Each row is a point. Any point is a mix of the corners, with weights that add up to 1. It lies inside the corners' shape when no weight is negative. Say inside or outside, and name the corners with a negative weight.

Corners:
(1): [-0.21  0.39]
(2): [ 0.64 -0.28]
(3): [-0.36  0.14]
Points:
[-0.31  0.03] => outside (1)
[ 0.25 -0.17] => outside (1)
[ 0.54 -0.22] => inside
[ 0.65 -0.20] => outside (3)
[ 0.58 -0.24] => inside

Corners:
(1): [-0.03  0.22  0.57 -0.22]
(2): [-0.07 -0.32  0.07 -0.55]
(3): [-0.73  0.04  0.24 -0.25]
(4): [ 0.37 -0.60 -0.30  0.56]
(5): [ 0.49  0.25 -0.37  0.52]
Points:
[ 0.31 -0.44 -0.23  0.45] => inside
[0.14 0.03 0.00 0.00] => inside
[-0.23 -0.30  0.11 -0.11] => outside (5)
[-1.08  0.13  0.69 -0.76] => outside (4, 5)
[-0.22  0.10  0.31 -0.14] => inside
[ 0.10 -0.23 -0.22  0.31] => outside (1)
[-0.42 -0.01  0.13 -0.08] => inside

Corners:
(1): [ 0.19  0.46 -0.12  0.13  0.20  0.27]
(2): [-0.55  0.15  0.41 -0.26 -0.76  0.08]
(3): [ 0.41 -0.55  0.71  0.60  0.13  0.76]
(4): [ 0.24  0.36 -0.49 -0.59  0.17  0.99]
(5): [ 0.27 -0.50  0.40 -0.07 -0.63  0.18]
(6): [-0.22 -0.73 -0.63 -0.51  0.32  0.54]
(7): [ 0.33 -0.12 -0.16  0.83 -0.14  0.46]
Points:
[-0.01 -0.07  0.04 -0.06 -0.19  0.30] => inside
[ 0.21  0.02 -0.15 -0.22  0.10  0.81] => inside
[ 0.25 -0.25  0.09  0.26 -0.30  0.36] => inside
[-0.07  0.00 -0.30 -0.15 -0.11  0.34] => outside (3)
[ 0.12 -0.43  0.20 -0.23 -0.23  0.40] => outside (7)
[ 0.01  0.01 -0.13 -0.10  0.13  0.67] => outside (5)
[-0.02 -0.53 -0.23 -0.22  0.06  0.49] => inside
[ 0.12  0.01 -0.08  0.06  0.12  0.62] => outside (5)

Corners:
(1): [-0.23 -0.21 -0.54 -0.76  0.02  0.71  0.07 -0.03  0.40]
(2): [-0.05  0.72  0.32 -0.29  0.14 -0.03 -0.20  0.11 -0.07]
(3): [ 0.18 -0.47 -0.49 -0.09  0.40  0.65  0.17 -0.24 -0.01]
(4): [-0.12 -0.02 -0.29  0.10  0.43  0.93 -0.02 -0.26  0.50]
(5): [-0.48  0.51  0.12  0.51  0.01 -0.28  0.06  0.29 -0.44]
(6): [-0.49  1.52  0.11  0.18  0.21 -0.72  0.38 -0.60 -0.24]
(7): [-0.08  0.85 -0.13  0.25 -0.36 -1.24 -0.06  0.26 -0.09]
(8): [ 0.17 -0.57  0.14 -0.21  0.90  0.47  0.21  0.09  0.52]
(9): [-0.04 -0.16  0.30  0.05 -0.30 -0.12 -0.20  0.05 -0.24]
(10): [ 0.43 -0.26  0.08 -0.18  0.48  1.00  0.78 -0.19  0.21]
Points:
[-0.07 -0.10 -0.31 -0.37  0.17  0.54  0.13 -0.08  0.21] => inside
[-0.22  0.37 -0.12 -0.08  0.10 -0.13  0.00 -0.05  0.06] => outside (10)
[-0.08  0.06 -0.15  0.03  0.35  0.48  0.04 -0.13  0.31] => inside
[-0.30  0.30 -0.08 -0.11  0.19 -0.35  0.17 -0.04 -0.02] => outside (2, 4, 10)
[-0.06  0.26 -0.07 -0.06  0.24  0.14  0.11 -0.13 -0.03] => inside

Corners:
(1): [-0.12  0.20  0.33  0.42  0.29 -0.12  0.25 -0.23 -0.03 -0.96 -0.15 -0.39]
(2): [ 0.26  0.17  0.24 -0.42  0.07 -0.03 -0.96 -0.10  0.35 -0.35 -0.38  0.59]
(3): [-0.22 -0.15 -0.83 -0.86 -0.19 -0.56  0.97 -0.43 -0.24  0.50  0.38 -0.01]
(4): [-0.38  0.15  0.40  0.27 -0.44  0.45 -0.26 -0.64  1.15 -0.08  0.46 -0.67]
(5): [-0.47 -0.10 -0.12 -0.10 -0.19  0.22 -0.38  0.19 -0.52  0.02 -0.18  0.44]
(6): [-0.39 -0.33  0.27  0.32  0.37  1.00 -0.27  0.53 -0.94  0.01 -0.13 -0.41]
(7): [ 0.00 -0.62  0.05 -0.04  0.03  0.65  0.51 -0.36  0.09  0.34  0.14 -0.01]
(8): [-0.23 -0.27 -0.08  0.24 -0.05 -0.11  0.26  0.20  0.26  0.37 -0.46 -0.24]
(9): [ 0.61 -0.37 -0.47  0.33 -0.34 -0.68 -0.17 -0.35 -0.19  0.79  0.22 -0.06]
(10): [ 0.11  0.18 -0.76  0.70 -0.57 -0.61 -0.25  0.30 -0.05  0.51  0.76 -0.07]
(11): [-0.05 -0.55  0.62 -1.33 -0.47 -0.35  0.02  0.57 -0.20 -0.77 -0.04  0.76]
(12): [ 0.49  0.07 -0.03 -0.08 -0.39  0.04  0.44  0.07 -0.48 -0.35 -0.44 -0.13]
(13): [-0.52  0.23  0.08  0.17  0.64 -0.49  0.24  0.37 -0.11  0.61 -0.26  0.33]
Points:
[-0.30 -0.14 -0.13  0.20 -0.26 -0.20  0.16 -0.06  0.34  0.30  0.19 -0.16] => outside (2, 6, 12)
[-0.04 -0.08 -0.27 -0.10 -0.17 -0.37  0.04  0.22 -0.34  0.10  0.02  0.16] => outside (4, 7)
[-0.22 -0.12  0.01 -0.08 -0.04 -0.02 -0.10  0.06 -0.04  0.08 -0.02  0.12] => outside (12)
[-0.18 -0.08 -0.26  0.07  0.16  0.12 -0.13  0.20 -0.61  0.46 -0.07  0.17] => outside (1, 4, 8, 11)
[-0.16  0.11  0.17 -0.27 -0.03 -0.06  0.16 -0.18  0.17 -0.49 -0.24  0.08] => outside (6, 9, 10)
[-0.08  0.03  0.10  0.12  0.01 -0.02  0.11 -0.05 -0.16 -0.39 -0.13 -0.10] => inside

Corners:
(1): [-0.03 -0.19 -0.11  0.03  0.91  0.14 -0.06 -0.61  0.04 -0.16 -0.58 -0.17
 -0.75  0.17  0.46 -0.65 -0.28  0.43]
(2): [-0.64  0.56  0.06 -0.13  0.02 -0.31 -0.18 -0.35 -0.05  0.57 -0.42 -0.21
  0.18  0.17  0.69  0.40  0.50 -0.29]
(3): [ 0.36  0.32 -0.12 -0.73 -0.95  0.35 -0.43  0.29  0.73  0.45 -0.67  0.08
  0.34  0.39 -0.18  0.49  0.18  0.05]
(4): [-0.11 -0.15 -0.21 -0.52  0.63 -0.53  0.49  0.22  0.04 -0.90  0.16 -0.29
  0.04 -0.27 -0.59 -0.04 -0.38 -0.32]
(5): [ 0.17  0.20 -0.54 -0.05 -0.64  0.01 -0.48  0.47  0.36  0.66 -0.47  0.09
 -0.48 -0.21  0.02  1.05  0.42  0.47]
(6): [-0.11 -0.64 -0.05  0.23 -0.02 -0.20 -0.22 -0.37 -0.28  0.40  0.02  0.53
 -0.18  0.41 -0.32 -0.13  0.81  0.92]
(7): [-0.64  0.17 -0.30 -0.42 -0.52 -0.21 -0.44 -0.14  0.42  0.79 -0.04 -0.68
  0.20  0.28 -0.26 -0.15 -0.01  0.44]
(8): [-0.28 -0.39 -0.56  0.59  0.17 -0.68 -0.09 -0.85  0.16 -0.74 -0.34 -0.16
  0.17  0.24 -0.04 -0.44  0.24  0.50]
(9): [-0.33 -0.20 -0.64  0.37  0.13 -0.51  0.12 -0.23 -0.22 -0.40  0.17  0.11
 -0.47 -0.13 -1.06 -0.85 -0.88  0.78]
(10): [ 0.22 -0.25 -0.23 -0.10 -0.09  0.61 -0.18  0.80 -0.03 -0.68  0.25 -0.14
 -0.16  0.70  0.01  0.05 -0.11 -0.89]
(11): [-0.42 -0.18 -0.08  0.23 -0.76 -0.71  0.65 -0.11  0.10 -0.58  0.79 -0.43
  0.54 -0.71 -0.03 -0.23 -0.06 -0.47]
(12): [-0.01  0.29  0.53 -0.20  0.08 -0.17 -0.09 -0.13 -0.17 -0.13 -0.30 -0.25
  0.05  0.15  0.31  0.30 -0.37 -1.05]
(13): [-0.22  0.34 -0.29 -0.13 -0.41  0.50 -0.63 -0.18  0.38  0.22 -0.06  0.32
  0.19  0.34  0.21  0.95 -0.13 -0.34]
(14): [ 0.14 -0.90  0.44  0.35  0.61  0.62  0.56 -0.46 -0.54 -0.73 -0.30 -0.02
  0.05  0.61 -0.19 -0.14  0.98  0.28]
(15): [-0.22 -0.64 -0.23  0.21 -0.42  0.47  0.21  0.49  0.19  0.95 -0.73  0.41
 -0.30  0.34  0.50  0.63  0.12  0.43]
(16): [ 0.38  0.44 -0.27 -0.67  0.24 -0.08 -0.77 -0.73 -0.13  0.55 -0.16 -0.63
  0.54  0.21 -0.16 -0.20  0.47 -0.25]
(17): [-0.02  0.18  0.24 -0.53 -0.05 -0.05 -0.64  0.69  0.26  0.44  0.52 -0.26
  0.79 -0.21 -0.16 -0.21  0.08 -0.18]
(18): [-0.09 -0.25  0.08  0.11  0.09 -0.18 -0.03  0.04  0.51 -0.59 -0.29 -0.38
  0.12 -0.65 -0.41 -0.53  0.17 -0.44]
(19): [ 0.21  0.29  0.08  0.04  0.06  0.02  0.22 -0.61  0.26  0.62 -0.42  0.08
 -0.29  0.84 -0.18 -0.30  0.22  0.32]
Points:
[-0.15 -0.21 -0.13  0.04 -0.13  0.11  0.02  0.03  0.13  0.28 -0.31  0.05
 -0.08  0.19  0.14  0.16  0.10  0.13] => inside
[-0.16 -0.13 -0.09 -0.09  0.03 -0.12 -0.11  0.04  0.03 -0.04 -0.08 -0.17
  0.12  0.02 -0.06 -0.08  0.13  0.00] => outside (13, 19)
[-0.12 -0.05 -0.08 -0.04  0.03 -0.11 -0.08 -0.08  0.07 -0.01 -0.02 -0.16
  0.07  0.10 -0.08 -0.12  0.07 -0.06] => outside (3)
[-0.11 -0.03 -0.10 -0.16  0.02 -0.20  0.09 -0.03  0.12 -0.19  0.04 -0.16
  0.11  0.00 -0.18 -0.01 -0.04 -0.15] => inside
[-0.10 -0.01 -0.14 -0.16  0.20  0.01 -0.17 -0.21 -0.04  0.09 -0.19 -0.06
 -0.03  0.43 -0.11 -0.11 -0.03  0.10] => outside (5, 11, 18)
[-0.04  0.19 -0.02 -0.35 -0.46  0.22 -0.59  0.36  0.36  0.54 -0.15 -0.07
  0.17  0.00  0.25  0.42  0.19 -0.32] => outside (4, 8, 9, 14, 19)
[-0.07 -0.13 -0.13 -0.05 -0.10  0.00 -0.07  0.00  0.16  0.09 -0.21 -0.12
  0.05  0.03 -0.03  0.04  0.12 -0.06] => inside
